Each wall is flat, endless, passes through zero and stands at right angles to its row. A trip goes straight from one point to another. Which walls does it cross, in order?
(in the rows, 128 means zero)

Walls:
(1): [120  81]
(2): [142 137]
(3): [105 134]
(4): [157 196]
(5): [147 157]
Trips:
[ 94 126] to [158  77] => 3
[86 76] to [157 112] => 3, 2, 5
[136  83] to [145 134] => 2, 5, 4, 1
[147 174] to [128 170] => 3
[101 153] to [129 162] => 2
[113 199] to [151  88] => 3, 1, 4, 5, 2
[118  78] to [112  85] => 3
[ 97 144] to [ 92 117] => 4, 1

Walls:
(1): [127 114 109 131 123 132  72 155]
(2): [123 104 144 154  94 106 162 170]
(3): [123  49 148 142 188 156  94 120]
(4): [128 161 154 113 131  83 107  92]
Trips:
[124 110  80 132 108 117 186 124] to [ 60 122 144 172 142 155 158 113] => 3
[ 62 107 140 145  66 158 118 138] to [ 80  97  87 118 163 107 143 108] => 3, 2, 1
[128 118 150 117 146 148 108 158] to [138 142  99 147 164 120 154 135] => 1, 3
[145 141 167 143 166 133  98 122] to [148 129 110  72 147  92 170 102] => 1, 3
[130  76  91 109  98 107 100 208] to [ 92 169 188 154 109  86 164 140] => 3, 4, 1

Walls:
(1): [216 123 160  91 163 117 106 137 124  89 106 139  65 142]
(2): [136 127 118 141  75 176  94 147 132 140 109  82 154 102]
(3): [122 108 140  65 128  95 154 111 118 119 117  85 202 104]
(4): [ 83 113 126 107 116 166 148 103 193 108 199 120 151 101]
(5): [140 171  79  84 129  79 189 122 147 171 146 134 135 128]
(6): [131  84  82  85  99 140 153 104 113 180 175 106 135 129]
(7): [108 104  94  83 190 170 130 124  90 133  94  90 123 116]
Trips:
[148 170 154 132 117 109 150 167 147 128 114 155 116 110] to [158 124 139  59 129 132 128 116 107 111 129 110 140 150] => 3, 7, 6
[ 92 184 147 131  69  97 128 110 128  78 107 152 137 152] to [143 177 163 102 126  82 164  79  86 121  97  94  86 126] => 1, 7
[128 170 128 126  94 195 108 163 114 129 183 130  87 140] to [ 95 124  66 118  79 168 138 141  93 145  81 113  72  91] => 1, 7, 4, 5

Walls:
(1): [ 89 174 139  57 100  71 119 151 110 170 131 102 159 148 154  99 128 127
 103 150 125 140 113 135  94 146 109 146 152 176 135 108  68 140 102 146
 151 120 174  61 128  98 182 128 114 133 100 162]
(2): [122 172 116 176 143 145 168 114 104  76 119  91 147  95 139 153 108 136
 140  90 146 162 127 159 129 128 158 162 144 140 143 145 177 102 150 115
 116  48 143 113 117  80 164 112 167 117 118 128]
(3): [120 120 141 195 158 127 123 105 155  77 153  83 191 189 104 125 118 145
 136  91 159 135  96 167 127 177 176 115 120 142 112 154 132 125  79 123
 154 152 129 120 184 165  66 174 144 144 134 167]
(4): [100  91 127 144 106  87 156 172 194  92 111  62 121 149 140 159 144 149
  88 136 112 117  89 129 160 154 135 148 146 131 163  88 124 116 140 109
 182 129 126 163 103 140  91  99 146 105 150 159]
(5): [136  85 132 127  82 133 109 156 134 118 149 143 142 129 102 111 129 152
 117 127  98 187  94 141 143 110 162 147 196 116 119 100 109  88 143 135
 147 134 115  79 124 139 125  76 152 141 139  98]
(6): [168  82 190 130 180 147 131  91 134 149 123 134 134 136 127  73 143 121
 111 137 107 166 169 143  84 103 165 109 141 116  83 135 148 109 119 103
 136 125 143 117 132 146 213 105 131 172 102 145]
Trips:
[134 132  58  79 184 147 151 138  86 101 131  47  97 105 136 109 155 106
 151 157 130 109 126 111  57 186 116 112 124 163 124 121 116  94 112 133
 121 123  80 126 128 111 103  95 152 171 106  99] to [104 129 191 154  81 122 176 212  55 123 179 146 168 111  82 156 131 148
 173 136 145 187 100 147 127  84 147 121  51  66 122 174 108  92 165 116
 107 119 153 166 120 122 174 122 124 119 137 100] => 1, 5, 6
[125 149 154  85 171 105 176  91 123  96  94 171 122 150 110 132  95  81
 109 130 160 145 130 116 150 124 144 134 170 127 126 149 106 161  88  67
 140 110 132 142 176 132 112 128 132 134 128  93] to [ 95 126 144 119  84  93 147 116 145 173 132 141 120  54  98 143 160 143
 144 141  70 103  66 157  89 116 167  65 102 161 109 145 201 130 142  90
 160 115 123 157 185  96 129 198 140 115 120  63] => 6, 3
[151 121 150 126 132 133  75 185 121  89 146 109 161  98 102  95 126 148
 150 136 170 146 142  50 152  83  97 165 119 161 105 142 157 165 103 119
 217 171 122 141  99 112  77 120 130 113 196 131] to [146 147 136  80 129 150 137 122 147 123 166 172 143 208  65 191 115 123
 105 184  95  75  50 116 139 117 142 141 123  60 117 102 146 134  96 118
 149 123 145 167 185 117 132 177 114 126  85 152] => 5
[105  88  73 136 133 157 118 138 138  96 137 175  82  69  91 186 157 159
 121 141  85 177 107 130  93 162 101 126 160 112 110 167 126  75 115 151
 118 147 136 126 162 110 128 108 158 128 172 146] to [150 156  91  90 101 101  90  98 154  98 168 198 119  93  98 109 118 106
 188 114  62 101  91  83 104 144 105 120 147 135  98 157 140 127 164 151
  84 173 112  96 153 108 136  78  96 129 153 157] => 4, 2, 1
[146 124 144 105 150 144  92  89 119 122  64 147 100  93 104 192 143  92
 214  67 158 144 148 104 168 142 154 166 103 143  81 167  63 152 100 192
  71 104  98 122 133  91 135 130 146  71 136 147] to [112 113  95  89 115  92 140  71  46 140 149 115  74 124 142 164 131  69
 123 147 214 140 144 133 147 123 117 138  77 155 128 122 177 113 119 113
 115 179 131 130 167  98 106 134  99 135 103 133] => 2, 1
[ 95 104 104  78 150 166 106 123 136 160 129 132  98 158 214 106 147 165
 110 132 179 121 124  69 101 154  72 169  73  93 163  79 161 149 105 144
 110 204  19  78 152 149 130 151 140 151  95 184] to [203  77 139  50  87 139 159 124 141 125 100 121  80 127  94 116 160 148
 146 119 143 170 127 123 114 115 104 125 155 125 143 102 147 130 105 135
 148 160 136 135  80 151  90 100 152 121 102  88] => 4, 5, 6, 1
[150 114 208 154 106 106 141 169 123 146 125  61  83 122  99 135  97 217
 146 109  85 126 128 161  97  79 160 128  91 113 108 159 159 107 111 120
 120 127 118  87 151 123 144 187 126 116 124 118] to [114 156 102 114 156 100 202 167 102 155 195 109 188 113 119 166 114 164
 124 110 178  98 131 194 117 147 141 160 193 125 103 114  95 129 120 125
 140 160 116 133 125 109 155  95 160 152 132 140] => 1, 4, 6

Walls:
(1): [123 114  63  86 120 188  85 124 145 156 164 100 158 114 103 101 122 137
  94 196 118 197 104 178 180 103 192 121 119 117 106 142 149 146 107  98
 133 192  98 148 186 176  73 103 108 106  90 181]
(2): [119 119 187 102 168 106 135 150 133 114  78 107 123 187 131 145 148 109
 139 143  80 146 132  71 171 102 136 126 113 200 116 101 143 123 117  90
  64 106 176  85 131 128 102  83 110 153 190 123]
(3): [155 152 119 105 155  62  47 100 154 128  99 127 118 131 108  72 108 154
 129 183 165 110  90 118 163 172 135 102  99 141 113 148 139 183 135 132
 100 143 102 143 105  96 101 137 115 105 130  93]
(4): [141 134 123 136 134 149 128 144 138 146 119 120 134 197 135 107 105 180
 113  70  58  98 162  73 156 139 140 118 103 137  87  60 106 148  91  91
 125 116 135 122 138  62  84 109 154 175  80 128]
(5): [113  82 162 123 148 135 116 137 110 137 107 141  80  99 109 148  79 103
 126 162 161 125 100 139 117  83 122 128  65 128 155  88  83 122 121 119
  68 104 116 113 165  91 160  41 160 179  99 144]
Trips:
[140 146 132 164 124 118 103 151  97 115 138 106 142 154 126 126 187 112
 107 197 144 150 106  93 183 184 160 105 217 186 113 147 141 106 112 137
 151 121 115 148 196 130 116 112 123  73  90 166] to [156  82 169 114 111  86 135 114 103  95 132 172  92 131  85 112  88 123
 159 140 138  80 161 138  97 117  96  68 131 115 147  75 140 167 158  98
 156 133 126 123 116 129 146 133  82 127 164 155] => 1, 5
[154 171 124 144 171 139 169 120 132 141 126 149  70 153 100 142 175 137
 157 141  94 169 117 150 134 166 101 128 163 175 113 102 141 129 126 155
 134 194 114 177 148 127  91 110 119 158 133 130] to [102 154 135 155 189 140 151 136  85 131 123 150 186 136 170 127 144 160
 118 106 132  94 128 110  82 121  93 140  97 121  95 158  81 121 132 140
 121 139 111 118 126  89 204 104 130 119 156 126] => 3, 1, 5, 2
[118  97 122  95 117  56  98 123 103 160 144  81 154 184 218  64 109 154
 146 152 154 105  80 102  96  82 132 159 139 143 136 141  92 169 179 115
 118  93 151  94 171 104  67 148 173  67 159 113] to [ 70 110 131 133 104 138 108 114 150 154  79 159  93 109 151 152 104  78
 112 135 128 170 197 159  97 185 117 125  88 126 149 138 159 130 120 103
 128 103 164 138 115  94 102 128 154  80 166 163] => 4, 5, 3
[154 149 142  93 134  96 163  88 153 110 143 168 177 179 139 125  80 134
 140 121 122 123 124  88 126 125 134 125 181 135 114 116 160 138 194  71
 125 153 157 140 210 124  76 112 141 172 101  89] to [162  93 131 112 131 112  84 143 159 157 194 116 145 139 106 174 142 116
 149  94  97  80 119 126 115 123 124 135 101 170  98 163 111 119 124 132
 125 144 137 130 135 106 102 127 164 102 171 137] => 1
[124  70 128 101 104 114 139  99 155 157  88 140  35  88 176 118  61 153
 149 117 123 136 109 107 170 138 135 111 126 162  79  92 115 173 138 135
 121 108 156 145 106  88 157 124 168  80 124 115] to [ 99 159 125 152 150 122 145 146 135 156 169  81 143 136 159 100  74 107
 144  71 142 183 126 135 142 176 113 157 100 148  94 108 137 144 124 150
 137 147  96 122 123  85  84 149 172 187 129 115] => 2, 5

Walls:
(1): [184 112 119 122 135 134 122 150 129 130 130 148 145 147 115 117 107 193
  90 140  94  79 125 168  83  90 127 130 154 133 163 150 181 110 149 112
 144 139 161 147 163 127 109 123 134 164 141 118]
(2): [ 98 173 167 173 166  91 136 175 113 124 121 120 142 121 153 102 108  83
 142 161 113 214 130  84  85 131 162 141 107 142 135 176 112 108 100  99
 111 129 144 114 147 126 121 115  66 178  87 135]
(3): [ 93 123 101 168  94 149  82 147 133  82 151 110  93 153 134 132 150 141
 142 112 109 110  89 152 122 133 115 217  96 143 213  73  74 174 105 115
 101  44 143 152 157  87  97 150  86 140 125  96]
(4): [ 81 162 117 115 124 159 179 132  98 111  77  95  62  78 156 101 115 118
  67 104 162 117  59 127 121 178 157 155 195 153 152 163 147 167 175 178
  97 167  83 123  87 165 159 172 128 190  80  74]
(5): [ 96 117 128  86 153 119 148 103 110  58  79 104 120 178 142  81 153 129
 124 163 118 158 143 157 125  87 133 121 114 158 129 120 129 125 137 160
 177  62 118 153 121  99 127 106 111 140 125 135]
(6): [159 126 132 119 138 103 146  99 167 110 170 125 141 180  91 145 132 116
 112 172 128 113 112 156 118 160 144  93 195 135  93 141  91 135  98 141
 134 149 123 135  92 171  96  54  78 109 174 153]
(7): [123  99 183 103 106 142 157 142 205 104 125 181 152  90 129 147  80  70
 105  91 145 162 113 141 159 159 154  79 168 111  96  99 171 157 161 129
 111 119 107 106 102 154 148  98 147 161 131 200]
(8): [148 119 117 129 134 131 120 124 178 114 127 122 178 145 123 126 103 146
 145 167 135 107 168 108 145 134 156 124 177 116 122 173 118 149 113 132
 151 148  90 159 150 115 118 128  93 126 166 175]
(9): [181 110 123  37 106 134 107 191 133 134 133  88 107 110 169 129  70 133
  74  79 104 125 180  84 117 162 108  86 122 126 156 163 141 109 134 153
 116 141 147 129  95 182 163 115 152  98 162 117]
(10): [172 195 186  99 135 110 181 119 128 152 145 158  85 155 117 104 116 126
 163 166 134 135 117  85 175 101 106 139  85  77  74 133 120  53 127 148
 105 124 138 101 140 184  98 158 153 126 106 178]
Trips:
[120 135  76 178 159 127 125  83 117 156 114 110 110 133 102 106 102 128
  87 142 107 134  92 173 117 118 122 142  82  80 101 138  98 175 124 132
  79 121  79 119 140  98 155 128 153 141 130 122] to [131 131  63 163 130  65  99 136 117 137 130 127 138 145 100  94 133 136
 119 164 126 128 144 155 134 114 129 136 104 123 114 106 112  68 115 145
 107  96 131 132 141 108 101 137  97  87 139 138] => 5, 4, 2, 10, 6, 1, 8
[151  95 189 111 171 105 153  86  60 139 112 123 125 117 124  35 154 158
 143 147  84 119  82  54 109 127 109 167 184 112 143 148  98  88 136 105
 132 105  92 104 153  97  68 139 161 160 183 142] to [ 70  72 146 152 149 137 113  48 170  95 151 189  88  89  62 142  80 201
 132 149 153 152 176 123 164 112 151 160 123 112 125 109 113  98 227 136
  97 106 149 152 106  90 112  60 147  85 159 186] => 4, 6, 2, 7, 1
[106  85 138 171 122 125  85 121 199 120 118 115 141 127 152 174 141 142
 155 155 106 107 151 127 131  74 100 141 173 170 188  93  84 157  80 100
 175 165 155 164 119  96 133 205 139 133  81 109] to [ 80 143 146  74 153 119  90 138 107 104 132 110 154 108 166 114 139 168
  98 200 156 134 119 111 111  96 114 118 132  82 109 151 118 152  97 149
 154 121  78  91 117 124 146 144 140 104 106 140] => 5, 1, 2, 4, 3, 10, 9
[ 96  91 149 160  70 124 160 162 124 131 114 173 105 130 184 193 150 173
 149 108 182 118 110 157 132 133 161 170  84 124 175 187 142 139  68 100
 127 159 120 132 165  85 178 118 138 136 130 153] to [177 142 146 106 134 139 131 117 120 160  82 132 116 158 168 137 199 108
 161 145 125 153 139  87 136 122 128  98 107 197 108 112 137  95 119 155
 122  89 160 135 141 164 153 146 175 141 114 121] => 8, 1, 4, 10, 5, 3, 9

Walls:
(1): [157  95  69  97 115  99 162 128 142  94 154 119 111  68 115 160 158  85
 154 100 161 114 144 136  93  79 139  84 129 149 133 138 169 137 103 149
 150  84  86 141 142 179  83  84 129 100 143 111]
(2): [117 146 152 111 121 101 138  77  95 170 165 147 118 165  90 160 151  90
 124 114 142 147 169 159 108 138  98 150  93  96 157 107 137  85 149 140
 162 155 122 119 120 145 169 183 189 125 133 148]
(3): [162  98 142 213 186 134 146  72  66 114 107 148 117  98  91  87 127 109
 146 154 126 147 124  99  79 116 129 160 129 169 107  94 128  86 168 150
 103 128 161 144 140 130  84 119 127 150 141  72]
(4): [126  87 126 100 104 116 143 150  81 142  91 122 120 166 139 107  66  88
 126 164 164 133 115 181 111 118  70 108 168 109 135 151 170 142 116 117
 172 116 127 126 141 108 122 195 127 116 145 111]
(5): [106 186 118 109 151 120 101 161 142  63 170 167 126 134 152  95 123 141
 134 110 125  86 147 211 156 181  81 161  98 111 119 108 117 143 130 130
 125 159 151 176 139 138 116 201 128  86 146 117]
(6): [117 146  87 110 155 176 149 129 134 104 119  64 130 172 151 122 148 159
 152 163 197 114 163 120 130  67 140 153 161 138 109 116 150 136 116  90
 175 117 122 101 123 183 175 119 155 144 141 158]
Trips:
[156 124  68 156 122 145  89 137  71 143 136  93 171 184 143 121 151 152
 107 121 142 120 145 163 168  80 135 148 144 110 125 116 138 147 174 116
 117  86 166 106 126 151 145 166  76 130 122  89] to [179 113 170 131 153 124 121 127 159 133 177 110 125 130 103 117 172 146
 136 146 147 116  20  98 136 113  15 133 104 159 151 102  74 146 175  93
 141 144 119  72 129  90 137 114 114 179 179 144] => 5, 4, 6
[155 136 119  87 127  93 120 177  96 121 148 154 129 167 120 105 142 111
 142 102 133 137 138 149 166 108 133 174 113 148 124 156 177  76 154 184
 190 152 159  80 154 146 156 118 108 165  74 189] to [163 140  81 101 120 152 118 135 169 101 153 115  98 134 126 174 130 148
 116  90 110  69 128 114 119 168  69 122 169  76 162 144  72 121 113 145
 118  75 131 138 127  86 147 171 163 128 147 105] => 1, 6
[119 137 171 170 116 140 137 133  96 104 159 112 149  67 180 125 113 151
 113 131 116 181 159  68 128 146 114 124 143  89 123 114 129  63 108 163
 155 186 100  91  65 124 118 143 160 205 191 148] to [114  87 161  70 148 142 121  79 151  86 142 161 121 119 138  81  95 136
 123 150 159 157 132  62 174 114 108 131  95 138 188  86 126 128 126 105
 169 106 179  75  94 117 179 143 127 121 169 193] => 3, 4
[164 158 113 114  83 113 118 151  77 106 149  97 105 105 166  66 117 145
 155 160 180 129 106  76 136 110 147 107 131 163 183 150  74 111 120 131
 136 161 111 134  95 128 118 177  85 117 142 111] to [101 143 159  86 104 218 157 132 119 109 160 136 142 106 114  98 176 167
 125 130 176 132  97 128  73 137 151 138 147 180 118 178 181  96 125 130
 107 177 140 100 110 143  82 125 113 127 135 163] => 5, 4
[179 109 143 100  76 135  96 151  93 105 202 141 126 139 108 146 115 108
 144 162 103 137 146 155 195 129 104 119 107 154  82  75 115 192 108  94
 130 136  65 113 105 150  90 113 139 171 117  43] to [ 60 143 122 135 144 124 141 136 142  99  83 169 194  97 152 125 101  89
 120 121  91 139 192 120 134 107 153 101 120 110 131  89  41  77  92  95
 125 138 178  83 151 154 104 136 146 122 141  93] => 4, 3, 1

Walls:
(1): [101 104 147 118 105 146 108 115  75 148 156 121 172 153 140 115 202  89
 146 181 134 174 136 187 111 147  82  74 102 122 108 103 148  89 115  94
 118 137 128  88 119 148 125 108  90  90 105  88]
(2): [120 135 170 109 151 167 144 183 134 172 146 120 142 128 156 187 163 152
  96 143 153 121 115 141 193  91 146 171 114 142 187 110 145 101 188 200
 116 131 128  59 153 114 106 105  96 125 140 177]
(3): [160 124 101 127 164 144  95 114 183 134 139 132  94 133 194  91 128 143
 128 136 139 136 110 161 176 137 100 163 150  97 114 114 144 147 143 139
 187 198 121 157 138  95 114  90 142  92 136 114]
(4): [100  89 139 126 111 129  74 127  79 172 130 119 100  88 134 126 100 163
 141 154 100 198 144  76 184 138 135 110 141 122  96  97  91 108 144  88
 189 122 155 212 119 157 101 142  95 172 102 134]
(5): [122 141 115  93 121 125 199  65 126 163 144 130  78 161 132 127  82  97
 131 100  92 128 134 119 112 101  90  86 147 130 114 117 116 103 135 130
 118 153  87 122 100 159  56 137 103  79  80 102]
(6): [104 150 179 135 139 122  93 118 126 149 158 130 149 115 104 133  89 102
  95 121 182 171 126 118  51 169 169  92 131  86 143 171 148 161 182 131
 119  97 146 124 150 115 128 107 141  94 162 129]
(7): [145 116  80 128 107  95 145 167 198 158 111  84 121 171 143  94  82 127
 126 165 150 169 161 166 145 104 139 140  92 145  99 163 111  83  90 161
 154 135  94  96 191 135 137 113 172 110 138  99]
(8): [ 84 119 144 135 150 128 112  85 148 183 144 103 106 114 152 102 151 107
  76 177 151  95 133 127 118  57 122 152 120  90 106 125 153 186 109 150
  89 138 142 188 138  72 162 121 190 125 117 104]
(9): [161 140 108 208 194 151 143 131 123 154 157 191 103 119 101 142 113  99
 113 163  73 135  90 113 141 154 142  89 180 195 116 166 141 142  79 119
  40  96 119 146 113 143 131 163 111 118  54 142]
(10): [108 120 128 121 106 144 107 128 109 150 153 107 144 121 167 122 141 112
  46 157 111  96 150  73 111 158 179  83 111  96 156 115 132 111 138 176
 177  78 162 119 148 104  74  89 115 108 143 130]
(11): [ 98 112 181 116 160 130  98  99 191 106 140 115 106 139 113 138  94 119
 143 113 124 121 127 120 140 132 100 118 129 118 123 114  98 113 118 144
 157 132 118 153  92 123 130 120 116 147 143 140]
(12): [134 124 118 122 120 169  90 145 136 124 130 150 188 136 120 152 146 108
  88 184  84 138 174 108 105 128 127 145  92 105 196 140 123 138  98 124
  96 161  85 131 104 160 110  87 131 108 155 106]
Trips:
[132 100 108  49 138 135  76 165  75 132 161  73 138  95 109 112 170 143
  76 102  78  86 126 146  89 102 164 108 115 139  38 132 169 123 178 128
 153 144 120 160 119  94  95 121 142 117 136  92] to [138 124 152  85  81 152 147 136  93  86 149 100 159 123  87 115 125 133
 126  88 124 115 133 124 147 115 142 141 121  89 139 106 125  81 118 196
 135 100 137 169 154 142  98 152 119 185 122 171] => 3, 2, 6, 1, 8, 11
[132  90 131 150  68  79  86  92  98 114 135 116 115 117  61  77 148  99
 102 100 103 192  95  59 171 167  86  86  77 124 125 121 117 134 144 159
 101 112 159 114 188 141 154 106 124 119 103 170] to [164 161 117 155 157  89  77 145 110 118  91  98 101 116 139 118 125 108
 135  95 139 149 120 145 134 125 111 120 155 193 132 145 176 161 207  73
 182  98  75 109  95 149  56 108 143 110 132 126] => 5, 3, 10, 1
[119 122 171 105 180 169 115  77  50 172 119  86 155 132 136 124 141 155
 110  83  81  92 166 149 109 108 171  60 113 159 173 111 104 117 146 128
 128 136 130 140 117  83 104 170 143 155 110 117] to [ 91 125 130 113  93  78 100 190 216 125 162  79 142  61 114  50 131 142
 129 190 183  93 140 129 188 153  99 191  96 110 157  37 187 143 120 149
  86  64  68 145 184 183 107 158 105 219 166 117] => 12, 6, 5, 1, 7, 3
[187  63 104 144 116 173 163 104 150 127 151 125 141 128 130 136  80 106
 108 185 155 113 138 139 163  94 152 166 160 147  91 165 163  99 138  57
 126 120  90 127 151 118 125 152  56 100 180 111] to [137 115 146 171  83 119 142 191 161 119 248 178 149  67 151 157 109  74
 192 124 138  82 150 153 134 168 135 143 126 149 126 114 149  91 103 114
 152 136  57 119 118  90 143 125 149 108 123 171] => 5, 11

Walls:
(1): [115  80 123 106 139 171 130 111  92 106  95  69  95  97 126 106 145  71
 157 124 152 111 129 135 179 151 121  95 148 130 141  59 118 155  99 165
 170  90 129  81 149 108 121 136 160  84  71 111]
(2): [159  86 152 129 145  99 128 153 140 191 143  86 123 130 131 136  81  92
 126  73 195 130 166  79 129 169  86 147 142 143 146 126  55 134 120 102
  77 120  71 112  94  97 103 101  98 122 190 149]
(3): [163 152 243 114  93 165 109  85 118 104 201 145 146 130 130 133  96 151
 124 103 140 138  76 131 129 146 166 154  86 133  98 117  90  90 122 135
 143 158 108 103 141 145  98 104 134  84 119 144]
(4): [172  80 172  86 112 149  93 122 106 113  95 170  98 133 130 138 172 186
 175 151 129 119 159 117 184 100 144 211 171  84 138 156  75 162 146 104
  97  98 106 195 152  92  97 142  64 144 127 163]
(5): [181 142 157 140 179 107 134  91 153  93 139 127 143  91 125  81 153 132
  66  94 132 150 138 112 144 145  85 142 170 108  99  95 164  75 116 148
 145 221 153  82 143 109 116  94 137 166  96 171]
(6): [121 202  89 178  70 123  86 111 131  98 179 107 153 151 114 169 105  81
 161  95 123  92 122 176  62 176 147 147 157 107  97 142 131 121 135 142
 157 123 146 162 129 120 140 180 100 115 107  81]
(7): [137 188 112 129 195 122  97 196 159 115 134 114 120 166  86 130 141 142
 170 124 151 116 116 148  99 110 130 161  94 153 124  93 157 124 140 139
 116 101 148 134 103 134 140 142 121 124 142 167]
(8): [139 134 126 127 132 124 138  73 151 109 119 124 152 169 136 130 154 133
 149 156  69  67 126 146  59 115 147 113  96 173 191 130 155 115 118 119
  90 108 125 135 123 110  57 122 138 134  92  80]
Trips:
[145 127 111 166 180  83 122 138 184 117 132 128 109  85 148 102 151 180
 164 131 123  61 172 101  95  89  88  99 145 147 192 132 130 150 156 102
 182 145 140 135 156 131 120 126  98 147 121  97] to [118 179  87 163 150 118 156  69 142 135 113 101 151 160 147 121 131 175
 124 163 125  71 129 121 124 165  93 105 140 145 117 169 145 125 118 114
 164  96 167 123  91 131 143 143 128  76 118 133] => 4, 6, 5
[137  68 163 123 136 159 129 140  91 173 131  37 138  97 124  95 118 124
 100  71  96  99 131 153 133 116  79 119 110  92  98 188  90 115 129 105
 119 117  93  97  98 122 156 167  92 106  58 134] to [ 74 108  81  67  78 140 146 109  98 129 101  86 126 141 138 128  95  96
 124 173 143 125 176 140 189 130 214 159 140 160 151 167 149 102 120 142
  71 128 121 116 114 108 157 128 121 167 121 122] => 5, 3, 8, 2
[130  82  79 165  82 119 168  48 169 127 173 129 175 127  92 144 169  88
 136 127 150 168 118  62  90  74 151 103 136  87 164  84 130 130 116 131
 186 116  96 119  91 120 169 145 147 157 136 176] to [112 162 117 143 120 153  87 119 126 118 129 154 106 133  97 187  88 116
 116 105 142 132 167 179  62 117 138 187 179 128 128 116 202 111 108 122
 101 124 132  65 147 109 126 125  87 129 147 112] => 8, 1, 7
